Every row gives one point. Two turns around zero, p and q, are shown by what they do to some points. Write where each new point lands after one turn and then the other. Backwards means that the second turn is done in reverse. Each puzzle has new turns, and all numbers are rounded.

Turn p:
[-43   2  14] => [-16  38  18]
[36 20 10] => [ 37 -12 -17]
[ 22  -1 -27] => [ -5 -27 -22]
[-15 -21   3] => [-15   1  21]
Turn q:
[ 37   7 -28] => [20 -5 42]
[ 30 -16  13] => [-25  -8  25]
[-33  13  17] => [ -2  18 -35]
[ -9 -28  -6] => [ -4 -28 -10]
[-26  24   5] => [ 11  23 -25]
Where do these land?
q, then p backwards: [-28 -20   7] => [ 14  10 -31]
p, then q: [ 22  24 -26] => [ 29 -28  12]
q, then p backwards: [ 12   4 -16] => [ 7 -8 18]
p, then q: [ 34 -37   5] => [-40 -31   2]
p, then q backwards: [-5 31 21] => [-12  35  -7]
p, then q: [-35  -2  11] => [  0  33 -16]

Turn p:
[-35  13  25 -20  -4 -16] => [-21  22 -12  -1  37 -17]
[27 23 27 -4 -5 16] => [42 21 -4  1  9  4]
[  2  25  -7   1   7 -22] => [  3   3 -13   2  -8 -31]
[ 20 -43  26 -22  31   3] => [ 16 -25  37 -34  30   9]
[-21   2 -35   2 -32  18] => [-26   1 -30  14 -21  28]
[ 20 -24 -25  48 -21  20] => [  0  -3  25  18 -52  34]
[-26  18 -41 -14   0 -30] => [-35 -13 -37  -3 -14 -29]
[ -7 -22   7 -17   0 -15] => [-16  -2   9 -24  13  -1]
[20  8 23 25 26 25] => [39 -5 25 27  7  1]
Turn q:
[ 28  -7 -26 -17  11  37] => [ 22  22 -18  43 -12  -6]
[  0  -8   8   8 -28 -19] => [-13 -22   9 -15 -18  -8]
[  4   7 -24 -25  17  24] => [ 28  21 -22  18   1   9]
[-20  16 -46 -25  21  13] => [ 25  32 -41  -3   0  26]
[-37   5  36  23 -25  -3] => [-20 -26  37 -21   2  31]
[-10 -30  27  23 -17 -30] => [-38 -40  11 -14   2  -9]
[-14  -5  27  49  -1 -22] => [-49  -8  28 -19  13   0]
[ 21  -6  23 -18  14  -9] => [ 14 -13   4   7  21 -27]
[ 27  28 -25 -17   7   9] => [ 31  34  -8   3 -12 -15]
Where do these land?
q, then p: [ 15 -19  -1 -16 -30  -3] => [-16  13  15 -21 -22  14]
p, then q: [ -7  12 -18   1  -3  27] => [-18  14  -5  17 -18   8]
q, then p backwards: [ -2 -56 -10  15  24 -33] => [-53  13 -31 -29  10 -16]
q, then p: [  1 -26 -21 -10   3 -65] => [-45 -31 -26 -39  -9 -12]
p, then q: [-10  15   6  17  -8   3] => [-12  15  14 -11  -4   3]
p, then q: [-12  31  15 -16  19  26] => [-22  35 -16  12  12 -20]
q, then p: [20 42  4  9 30 16] => [ 38  14  -8  15  10 -38]
q, then p: [ -6   1  25   1 -35  31] => [11 26 31  3  8 32]

Turn p:
[-29  12 -11 -28  33 -15 -10   1  18] => [ 11 -21  13 -33  33   2 -23  12  10]
[  5  -3   4 -10  36  27 -10 -19 -19] => [ 28  -9  -9   0  -4  -1 -28   4 -36]
[ 27   3  31   2 -28   9  -3  23 -34] => [-25  20  17  41 -12 -13  11   4 -27]
[  9  38 -17  26  19 -39   8 -17  10] => [ -1  22 -13 -17   6 -26 -33 -23  40]
[-28  13  -8  20 -27  14 -21  26  30] => [-38 -11 -16   6   5  31   3  27  28]
[-20 -30  36   0  -9  14  23 -31 -12] => [ -1  -8  13 -14 -29  27  13 -34 -35]
[ 30 -36 -25  19   0 -26 -27 -23 -20] => [ 28 -28  -9  22 -34 -40   7 -13  19]
[ 33  -6  -5 -13 -33  24 -11 -13  28] => [ 15  21   0   3 -35  11  22  38   9]
[-37  13 -18  16 -17 -27  31  27 -24] => [-46  -6 -15 -11  35 -17  22 -30   6]
[ 10  -4  14 -32  27  18  20  26  23] => [ 29  20  19   2  36  27   4  14 -14]
Turn q:
[  7  -3  39  -8 -27  17   2  -2   0] => [ 10 -10 -11  14 -15  23  27  20  18]
[ -4  12  -3   4  48 -10   2  -6  32] => [-28  43   6 -20   5 -12 -14  13  -8]
[ -5  -4   6  12 -50  25  21  29  -7] => [ 13 -41 -20  40  -9   4  14  14 -18]
[-28  35 -12 -12 -16 -22  -8 -34  16] => [ 14  36 -12 -13 -28   9   7 -36 -24]
[ 21   8 -20  16  55  -4  14 -31 -10] => [-10  33  42 -20  43 -14   3  -3  -8]
[ 29  21 -28  19  46  -5 -20  -8  25] => [ -5  53  17  -1  23 -38 -22   0   8]
[ 16  -3  -4  33  39 -40 -12 -12   1] => [ 10  24  44 -28   4 -20 -29  12   1]
[-43  21   5  -4  -5  11 -26  -4 -12] => [ 14  10 -31  -4   3  37 -19 -15 -10]
[  4 -62   2 -11 -43  31   6  17  -8] => [-20 -63   3  41 -14  15   7  -4  24]
[ 17  -6   5 -29 -22  -3  -2  22 -23] => [ 12 -35 -19  -7   0 -10  16  -6  23]
[-14 -20  10 -20 -24   1  23  29 -14] => [-10 -49 -20  -3 -11   6  12   6  -6]
Where do these land?
q, then p: [-18  17 -33  14 -10   7  17  21  27] => [-25 -23 -19   5  -4 -39  -7 -20   3]
q, then p: [-19 -17  28  26   5  42  -6  20  22] => [-25 -21 -34  36  19  25  -7  14   5]
p, then q: [-37  22   0 -11  22 -21 -35  29 -15] => [-24  -4   5 -28  -4  22 -52  11  22]
p, then q backwards: [-18 -27   3  23 -25 -13  29   3   3] => [ -1  -9  -7 -42 -16  12  10 -29  -5]
q, then p: [ 17  25 -16   0   1   0 -21  37 -35] => [ 49  -7   2  11   7 -27  -9   2  27]
p, then q: [ -3  27  -6  -4  18 -11  25  -3  10] => [ -6  30 -14 -20   9  -5   4 -12  11]
p, then q: [  7 -41 -10  11  39  -4 -21 -26 -30] => [ 17 -19  55  10 -11 -12  -2 -17  34]
p, then q: [ 13   7  -7  -8 -17  24  25   4 -16] => [ 14  -8  -8 -13  21 -11  12  -8 -29]
p, then q backwards: [ 26 -11  34  10 -10 -39   1 -55  32] => [ 13 -21   6  -3 -20 -50 -42 -47  16]
q, then p: [ 19  38  -3 -25 -23  41 -14 -16 -12] => [ 29  37 -45 -16   2   0  -8 -18  18]
q, then p: [ 14 -40   9 -34  -2 -26  -1 -13  13] => [-11  -2  28 -31 -14  33  28   4   9]

Turn p:
[-35  -3  16  16   3 -34  26  38  51 -21  11   2] => [-37  -7 -18 -12 -49  -4   6  -8   2 -60   1 -17]
[ -9  -1  15  -1  39  15  15 -41  14   6  -9 -18] => [-18  -2  -6   7   0   9  33 -34  13  35  -5 -21]
[ -1   2  10  12   9  24 -12   0 -48  45  10   2] => [ -2 -16  18  -1  45  -8  20  41   9  26   4  -2]
[  0  10   7   1 -31 -24 -12 -10 -28  35   2 -14] => [ -1  12   0  30  16 -23 -20  39  12  12   0 -10]
[ 33 -19  -9  19 -44  -2 -19  10  -1  34  18  16] => [ 41  13 -12  20  18   8  -1  47   8 -23  21  10]
[-25 -23 -23 -12  28   0  -2 -22  -2 -31   4 -18] => [-24 -26 -23  -2  -1  24 -14 -33 -10  23  -8  10]
[-15 -22  25 -34 -15  11  -4 -36  -4 -18  13  13] => [  1 -14   8   8 -14  16 -19 -16  50  22   4  22]
[-32  -5   7  -6  18  16 -25 -25   9 -55 -19   4] => [-30  -6   0  -5   0   2  -5 -59   9   8  -3  43]
[-25  38 -35  13  -8 -26  35  39  60 -14   3  27] => [ -4   8 -29 -36 -68 -33   6  -2 -35 -42  22  -8]
[ 40   8  -2   7  -3 -22 -22   5 -10   1   2  22] => [ 39  11  -7  -5  26 -17 -11   4   3 -19 -13   1]
[ -2  -1   9   2  28  27  37 -29 -16 -52  -3 -17] => [ -5 -42  29  13 -11  10  11 -56 -13  23 -11  -3]
[ -5  -1 -15  -2  13 -13  33  35  13   7 -35  11] => [ -6  13  -1 -22 -34   0  19  14 -29 -12 -32  -4]
[ 48  12  -1 -22  -8  15 -32  19 -31  37  16 -13] => [ 31  22  25 -12  52  11 -21  35  -1  11  11 -19]
[ 28   7  -2   9 -29  13 -16  17  -8  26 -12 -17] => [ 14  32  19  17  22   3   0  29 -16  -6  12  -1]
Turn q:
[ -2 -10  16 -19  42 -42 -14  26 -13   8  16  20] => [  1  -2  -4 -15  31  -2   7  19  47  33  13  31]
[-32   8 -27  18 -13  18   9  -3   6 -38 -15   1] => [ 27  -3  -1  11 -33 -17 -18   9 -42   3   0   2]
[  4   4 -13  -9 -17  29 -42 -11   8 -18 -20  -5] => [  5 -17   3  11  16  11 -32 -20 -37   3 -22  -6]
[  3   6   6 -35  19 -21  35  15  49  31   1  28] => [  3 -24 -30 -20   2 -39  10 -21  51 -25  20  11]
[ 13  21  -9 -11 -14  12   8 -23 -41   0 -30 -16] => [-35  -9  38   6 -20   2   5  -6 -21  -4 -29   6]
[ 14 -26 -33  14  14 -20 -10  30 -14  23  42   6] => [  1  38 -11 -33   9  35  -2   0  14   8  34  31]
[ 29  43  25  10 -13 -20   1  -3   4  -1 -37 -34] => [ -3  -7  51  -7  23 -28  31 -13 -12 -12 -18 -29]
[-22  -5 -15  28   7  13  -8 -37  10  -1  29  27] => [  3  36 -20  32 -16  -4 -39  -1   4   6  16  -6]
[ 15  37  15 -17 -41  21  -1 -22 -19 -42  -2 -50] => [-23 -35  46  -5 -13  10  -6  10 -41   2 -15 -56]
[ 11 -10   8  12  25  30  18   0   7  -8  -4  -6] => [ -1  -4  -6  20   7   1   2  24  -8 -35   7   5]
[-27 -43   0  -4  19 -24   1   7  12  34  14  -6] => [ -5  12 -47   3   8   5  31  -7  16  22  25  17]
[ 18 -11   5  13 -45  14   1 -26 -13 -41 -20   2] => [ 22 -14  34  30 -27  30  -5  -9 -20  -5 -19 -22]
[-23 -14  21   0  17 -10   2  47   4  52  26  34] => [  8  28 -54 -33  13  -3  14  14  50   3 -11  18]
Where do these land?
p, then q backwards: [ 18  10 -11 -11 -52  34 -13  44 -41 -15   7 -16] => [ 38  18 -33  23  31  11 -14   4 -20 -61   2  -4]
p, then q: [ -6  -6  40   5  -7  25 -22  13  29  -3  73   1] => [ 10 -25 -39   8  11  15 -32  26  -2  -3  58 -39]
q, then p: [ -4 -40 -25   7  17 -42   4  12  30  -6  26  16] => [ 51 -15 -25 -20   3   6   2   3  12  -1  41 -25]
q, then p: [ 24  -6   1   2  66  -7  20  21   4 -20   0 -11] => [  5 -41  -4 -44  -4   8   4  -4  14 -48  -8 -10]
q, then p: [  5  -1  16  11   4 -53 -17 -11 -17  10 -11  26] => [  8  29  -9   0 -12 -18  42  -4  25  -2   4 -30]
p, then q: [  1  18  12  -3 -38 -29  36 -35 -30  -3 -28   5] => [ 35  38  24  -1  15  -1  41 -36   8   5 -19 -13]
p, then q: [-12  -3 -23  18   7  33  -4 -24 -20   6   3  -1] => [-15  27 -20   3 -12  11   7   7  28 -10   7  24]
q, then p backwards: [-27  -6  32  14   5 -30   7  14 -11 -40  -2 -35] => [ 11  12 -13  14  -1  29  34  -8 -25  53   4   3]
p, then q: [ 14 -19  -1   7  14  -6   2 -15  21 -10 -28 -18] => [-13  13  17  21 -20 -17  -6  -3 -22 -17 -11   1]
q, then p: [-21 -14  21 -32 -26  18  12  -4  17  28 -23  18] => [  6  14 -30  31 -28  16   4  -8 -29  16 -12  26]
p, then q: [ -7   4 -27 -16  33  19 -16 -28  15  32   3 -24] => [-56  19 -26 -20  -7 -16  -4  -5  -8 -11  10  12]
p, then q: [ 23  28 -14  16   4  -2   5  26  17  34 -22  13] => [-14 -18  41 -39 -13 -12  14  18   6  -3   4   4]
p, then q: [ -8  35 -21 -19 -25  39 -14 -12 -15 -14   1  26] => [-12  12  -4 -14  11  16 -15 -14  64  12  -7  -9]
